Each row is a point. The points of each table are mixes of a few directions, plus a little noise. Count the directions of each table, and those that both share. Where both have some left over, give the other angles between the two spaces (their principal angles), to ten degrees, smallest first.

First, 7 rows:
0.4  -0.3  1.2
-5.9  6.5  -11.8
2.8  2.1  2.4
3.2  -0.6  4.8
-2.3  -1.6  -2.3
0.9  -2.4  2.6
0.8  -3.3  3.3
Second, 6 rows:
0.9  8.0  -3.2
-0.7  -5.8  2.3
0.3  2.3  -0.9
-1.0  -8.2  3.2
0.9  7.1  -2.8
-0.4  -3.4  1.4
Directions: first 2, second 1, shared 1

First, 7 rows:
-1.4  1.3  0.1  -0.8
0.5  2.1  2.7  -1.1
7.5  -3.9  3.0  2.5
-12.6  6.3  -5.4  -4.0
0.5  -1.4  -0.9  0.8
5.8  -5.0  0.4  3.1
-0.5  0.6  0.2  -0.4
Second:
-4.4  -2.3  2.9  -1.2
4.1  3.9  -5.3  1.3
10.1  -2.1  3.1  2.6
0.4  -2.7  3.9  0.0
-6.4  -1.5  1.8  -1.8
-3.9  4.5  -6.2  -1.0
Directions: first 2, second 2, shared 1; angles 80

First (9 x 6):
1.0  -2.2  1.3  -3.6  2.3  0.0
0.2  -0.8  0.3  -1.2  0.8  0.0
0.1  -0.1  0.1  -0.4  0.2  0.0
0.0  0.1  0.0  0.3  -0.1  0.0
1.6  -3.8  2.0  -6.1  3.9  -0.1
1.6  -3.7  1.9  -6.1  3.8  -0.1
1.9  -4.1  2.2  -6.7  4.2  -0.2
-3.4  7.4  -4.0  12.1  -7.7  0.3
-3.3  7.2  -3.9  11.6  -7.5  0.3
Second:
6.1  2.3  4.2  -12.2  4.5  3.4
5.6  2.2  3.8  -11.1  4.2  3.2
-5.3  -2.0  -3.5  10.7  -4.0  -2.9
-4.2  -1.7  -2.9  8.6  -3.2  -2.2
0.4  0.1  0.4  -0.8  0.2  0.2
0.4  0.1  0.2  -0.7  0.3  0.2
-3.3  -1.2  -2.2  6.3  -2.3  -1.7
0.7  0.3  0.5  -1.4  0.5  0.3
-0.4  -0.2  -0.3  0.9  -0.3  -0.2
Directions: first 1, second 1, shared 0; angles 40

First (7 x 8):
5.1  1.5  -2.6  7.1  3.4  -2.7  -2.1  1.1
-1.5  -5.2  8.2  -4.8  2.9  5.0  -2.7  -8.7
-3.9  9.3  0.7  4.7  -1.7  -2.6  3.3  -0.1
3.6  -3.0  -3.4  3.6  4.3  1.2  -2.9  3.9
0.1  -1.4  4.2  -1.0  -4.0  2.3  -0.9  -1.3
-3.3  -0.1  -6.5  -2.7  0.9  0.3  2.6  7.2
-0.2  -1.1  -0.6  -7.1  -5.5  -3.2  2.8  -2.1
Second (8 x 8):
2.2  -2.5  4.9  -0.8  -3.8  1.7  -2.0  -2.5
-1.8  5.2  3.6  7.0  1.6  1.6  -0.7  -0.4
1.8  -5.0  0.0  -4.9  -4.7  0.8  -0.3  1.5
-10.7  9.4  0.7  2.6  1.8  2.5  4.4  2.9
0.7  -2.0  -8.2  -4.9  6.6  -5.3  2.1  -0.5
4.7  -1.7  0.0  5.1  -3.4  1.7  -3.0  5.0
1.5  -4.6  4.1  -5.5  -5.0  1.2  -0.8  -3.2
1.9  1.0  -4.7  1.6  7.0  -4.2  0.2  -2.5
Directions: first 5, second 4, shared 4
